Each row of a before or after table is a point. The points were changed in one or more steps. Then noise was added and the rows were shuffled. The steps act on columns, c1 being the first. What was done? A step turns or swaps two columns, mirrors them in a line or flattens them onto one, adds a multiple of one to another, or multiplies or shifts one. Angles are multiples of 10 degrees, from the lower column toward the higher: turns from -170 to 170, lines from 10 to 170 but not 90. Use the fewest steps. Two steps may share a column if one is a turn and the other turns, adds or multiplies; they go together, in the order done. Otherwise the lowest column goes first.

Before:
array([[ 15, -10],
       [ -4,  54],
       [-28,  13],
       [ 22,  -9],
       [  2,  29],
       [  1,   0],
       [ 27, -15],
       [-19,  57],
       [-21,  60],
       [ 40,  -5],
       [-33, -23]])
After:
array([[  0,  -1],
       [  8, -39],
       [ 40,  39],
       [ 29,  -7],
       [-26,   5],
       [-37,  25],
       [ 50,  26],
       [ 13,  25],
       [ 54,  26],
       [-18,   4],
       [-24,   2]])
Steps: mirror c1 and c2 in the line at 70 degrees

Before:
array([[-27, -43,  14, -12, -45,   7],
       [-63,  12, -10, -13,  -5,  -2],
       [ -3,  25,  -9, -32,  31, -47],
       [ 14,   2, -37, -41,  10, -28],
       [-33,  -9,   1, -24, -38, -26],
       [  8,   1,  28,  20, -24, -16],
       [ 29,  -1,  29, -18, -45, -25],
       [ 31, -23,  -8,  11, -21,  -7],
       [  6,   2,  -8, -58, -26, -16],
       [-46, -21, -43,  37,   0, -20],
       [-34, -19, -51,  39,  31, -27],
       [-55, -75,  11,  39, -14,   4],
       [ 10, -25, -34,  15,  -2,  24]])
After:
array([[   6,   -1,   -9, -117,   28,   -2],
       [ -77,  -49,    8,  -17,   11,  -12],
       [ -48,   -5,  -44,  -27,    7,   14],
       [   6,   27,  -10,  -92,   -6,   57],
       [  12,   -2,   25,  -39,   27,   -1],
       [  19,  -33,  -10,  -51,   22,   -3],
       [  17,   -4,  -33, -101,    5,   30],
       [   0,  -26,  -34,  -42,  -16,  -25],
       [ -38,   -5,  -54,  -24,  -13,   37],
       [  27,  -11,   30,  -81,   51,   -1],
       [ -38,    4,    3,  -86,   47,    6],
       [ -51,   31,  -14,  -79,    8,    0],
       [ -42,  -33,   12,  -75,   31,  -28]])
Steps: turn c1 and c2 by -20 degrees; shift c4 by -60; turn c5 and c6 by 150 degrees

Before:
array([[-47,   1,  13,  30, -10,   5,  30, -29,  17,   1, -15],
       [-32,  33, -31, -20,   6,   1,  -2, -30,  36, -33, -16],
       [-62,  48,  40, -11,   6,  19, -31,   1,  26,   0,  31],
       [  9,  -2,  38,  -8, -14, -28,  30,  47,  -2,  -4, -48],
       [-38,  26, -35,  45, -19, -62,  -8, -38,  -7,  24,   4],
       [ 10,  61, -14,  -3,  10,  -3,   1, -24,  44,   2, -43],
       [-18,  30, -37,  20,  15, -29, -40,  34,  34,  -4, -32],
       [ 21, -17,  40,  -1,   2,  18, -23,   5,  52, -35,   8],
       [ 18, -17, -41,  39,  19, -54,  24,  -8,  -9,  41,  13]])
After:
array([[ 39,  13, -19,  43, -19, -62,  31,  42,   1,  27,  -2],
       [-19, -22,  -9,  -3,   8,  -3,   9,  63, -39,  28, -36],
       [-18,  19,  -6,  38,  25, -54,  44,  -8,  13,  38,  18],
       [-28,   6,   0,   1,  -6,  17, -45, -16, -47, -37,  -4],
       [ 12, -47, -55,  20,   2, -30,  12,   1, -36,  18, -37],
       [ 40,  21,  34,  31,   3,   4,   4,  19, -25,  10, -10],
       [ 26,   2, -19, -19,   4,   0,  26,  43, -41, -22, -29],
       [ 56, -32,  -6, -10,  -4,  22, -51,  35, -36, -19,  33],
       [ -8, -34,  49,  -9,  -2, -26, -17, -32,   3,  27, -51]])
Steps: turn c1 and c9 by 170 degrees; turn c2 and c8 by 130 degrees; turn c5 and c7 by -20 degrees; turn c3 and c7 by -60 degrees; add 0.3 times c6 to c11; turn c10 and c11 by 30 degrees

Before:
array([[ 32, -22,   4,  -4,  -1, -28,  72,  47,   3, -69,  -3,  39,  18,
         36],
       [ 21, -20, -10, -13,  25,  23, -17,  10,  15,  24, -15,  39,  -9,
         28],
       [ 18,  35,  16, -24,  -3,  16, -33,  19, -25, -37, 126,  28,   8,
         12],
       [ 25,  32,   1, -20, -29,  -7, -15, -25, -24, -18,  20, -26,  36,
          9],
       [ 16, -11,  14,   0, -33,  25,  -1,  25,  24,   5, -29,  29,  -5,
         12],
       [ 25, -32,   5, -22,  13,  30, -22,   8,  35,  -6, -38,  -1,   8,
         -3],
       [ 47, -28,   3, -22, -20,  17,  14, -23,  34,  20, -34,  39,  -6,
        -18],
       [ 24,  -8,  -4, -19,   1, -27, -27,  18,  16,   0, -20,  22,  62,
         -7],
       [ 26, -10,  13,  -5, -27,  13,   7, -22, -30, -39,   6,  46,  31,
         -4]])
After:
array([[ 20, -12,  16,  -4, -23,  11, -76, -30, -29, -39, -11,  38,  13,
        -42],
       [ 16, -15,  19,  -1,  29,  30, -56, -31,  28,   3, -16,  21,  -9,
        -29],
       [ 25, -33,   4, -21,   6,  31,   3,  18,  32,  -4, -38, -20,  -4,
        -43],
       [ 18,  35,  14, -26,  20,  16, -59,  -1, -25, -38, 106,  -9,  26,
        -32],
       [ 30,  41,   1, -19, -27,  -9,  42, -26, -25, -18,  -1, -29,  12,
        -32],
       [ 23, -20,  -9, -13,   9,  24, -81,  25,  11,  20, -11,  12,  -5,
        -11],
       [ 45, -28,   4, -21, -23,  19, -71, -22,  36,  22, -24,  36, -10,
        -53],
       [ 31, -27,   8,  -6,  48, -23, -47,  -1,   1, -70,  -8,  92,   5,
         -5],
       [ 28,  -5, -10, -17,  18, -30, -49,  -3,  19,   4, -50, -13,  17,
        -45]])
Steps: swap c5 and c8; multiply c12 by 2; turn c7 and c12 by 70 degrees; turn c11 and c13 by 30 degrees; multiply c13 by 0.4; shift c14 by -40

Before:
array([[-28,  34, -68,  21,  46,  19,  -4, -16,  21,  15, -18, -49, -11,
         13, -18, -61,  -8,   1,  -4, -13,  11,  43, -17, -75],
       [ -7, -18, -12, -56,   0,  24,  81,  17,   1,  36,  -3,  45, -23,
        -16,  -4,  34, -15, -31,  -8,   2,  35,  33,  25,  26],
       [ -9, -21,  29,  -5,  -6,  -2, -58,  11, -58, -12,  20,  20, -26,
        -19, -12, -18,  15,  23,  -4,  18,  47,   4,   5, -14],
       [-57,   7,  16,   3, -11,   8, -30,  -1, -50, -29,  26, -17, -15,
         -4,  28,  -2,   1, -16,  19,  14,  46, -51, -14,  -5],
       [ -7,  -9, -41, -22,  24,  32, -20, -12,  86,  45, -18, -69,   0,
          5, -26, -35,  -9,  13, -13,  54,  32,  17,   6, -20],
       [-12,  21, -12,  19, -64,  -1, -47,  10, -26, -26,  15,  25, -11,
        -19,  15, -27,  10, -12,  33,  21,  52,  18, -28,  17],
       [ 20,  -9,  -9,   0, -18,  16,  77,  -7,  57, -22,  29,  28, -57,
         -7, -27,   2,  -9, -30,   5,   5,  25,  -3,  43,  20],
       [-28,   5, -35,  14,  19,  11,  13, -12,  67,  64, -34, -35,   9,
        -29, -25, -69,   3,  12,  -1, -18,  26,  22, -17, -17],
       [-10,  -5, -19,  -4, -30,   2,  17,   3, -43, -29,  22,  32, -24,
         -6,  15, -55,  18,  25,  20,  48,  52,  -9,   9,   1],
       [-39,  15,  -5,  11,  -1,   9, -31, -26, -34, -17,  23,   5,  -2,
        -11, -10, -14,  49, -16,  23,  32,  64,  -1,  14,   2],
       [ 26,  17,  11, -28,  21,  40,  55,  13,  58,  26, -13,  50, -38,
        -29,   0,  43,  -1, -22,   8,  25,  36, -22,  31,  -8],
       [ -3, -32,  18,  -8,  -7,   5, -14, -13, -58, -17, -18,  23, -14,
         18,  10, -17,   2, -23,  36,  11,  70,  -6,  12, -15]])
After:
array([[ -4,  -6, -13,   1, -20,  17,  77,   9,  55, -24,  28,  32, -64,
         -4, -11,   1,  -7, -30, -21,   5,  28,   3,  46,  25],
       [  8, -15,  17,  -5,  -7,   4, -15,  31, -58, -19, -19,  26, -18,
         19, -32, -17,   7, -20,  23,  10,  72,  -4,  12, -20],
       [ 22,  11, -33,  16,  19,  11,  15,   4,  71,  64, -36, -35,  21,
        -31, -11, -67,   1,   8, -21, -17,  30,  11, -12, -21],
       [ 17, -24,  26,  -3,  -8,   2, -59,   7, -57, -17,  20,  23, -14,
        -17,   2, -19,  15,  22, -12,  19,  51,   6,  18, -13],
       [ 38,  27,  -9,  10,  -2,   9, -34,  11, -33, -17,  24,   4, -18,
         -9, -25, -11,  49, -21,   0,  30,  58,  -1, -13,   1],
       [-12,   1,   8, -27,  17,  38,  54, -20,  61,  26, -14,  48, -46,
        -29,  -5,  46,   4, -26,   3,  23,  33, -27,  34,  -6],
       [ 62,   6,  15,   1, -14,   8, -30,  -3, -51, -31,  26, -14,  10,
         -3,  -8,   0,   3, -17,  32,  11,  47, -49,   3,  -2],
       [ 20,  14, -12,  22, -62,   0, -47, -22, -21, -25,  15,  26,  23,
        -17, -23, -28,   9, -10,  32,  16,  52,  39,  12,  17],
       [  7,   0, -42, -23,  25,  31, -21,  20,  84,  47, -17, -67, -10,
          6,   4, -33,  -5,   9, -28,  53,  30,  14,  -3, -22],
       [ 18,  -7, -17,  -3, -29,  -2,  13,   0, -45, -29,  23,  31, -17,
         -3,  -9, -53,  16,  23,  21,  51,  58,  -1,  13,   2],
       [ 28,  36, -69,  23,  47,  19,  -3, -12,  18,  13, -18, -44,   8,
         13,  -2, -61, -10,   3, -19, -16,   6,  29,  10, -75],
       [ 15, -26, -11, -60,  -3,  22,  80,   2,   3,  33,  -2,  49, -30,
        -16,   2,  31, -13, -29,  -3,   5,  38,  33,  15,  26]])
Steps: turn c13 and c23 by 70 degrees; turn c1 and c23 by 160 degrees; mirror c2 and c8 in the line at 160 degrees; add -0.3 times c5 to c22; turn c15 and c19 by 70 degrees
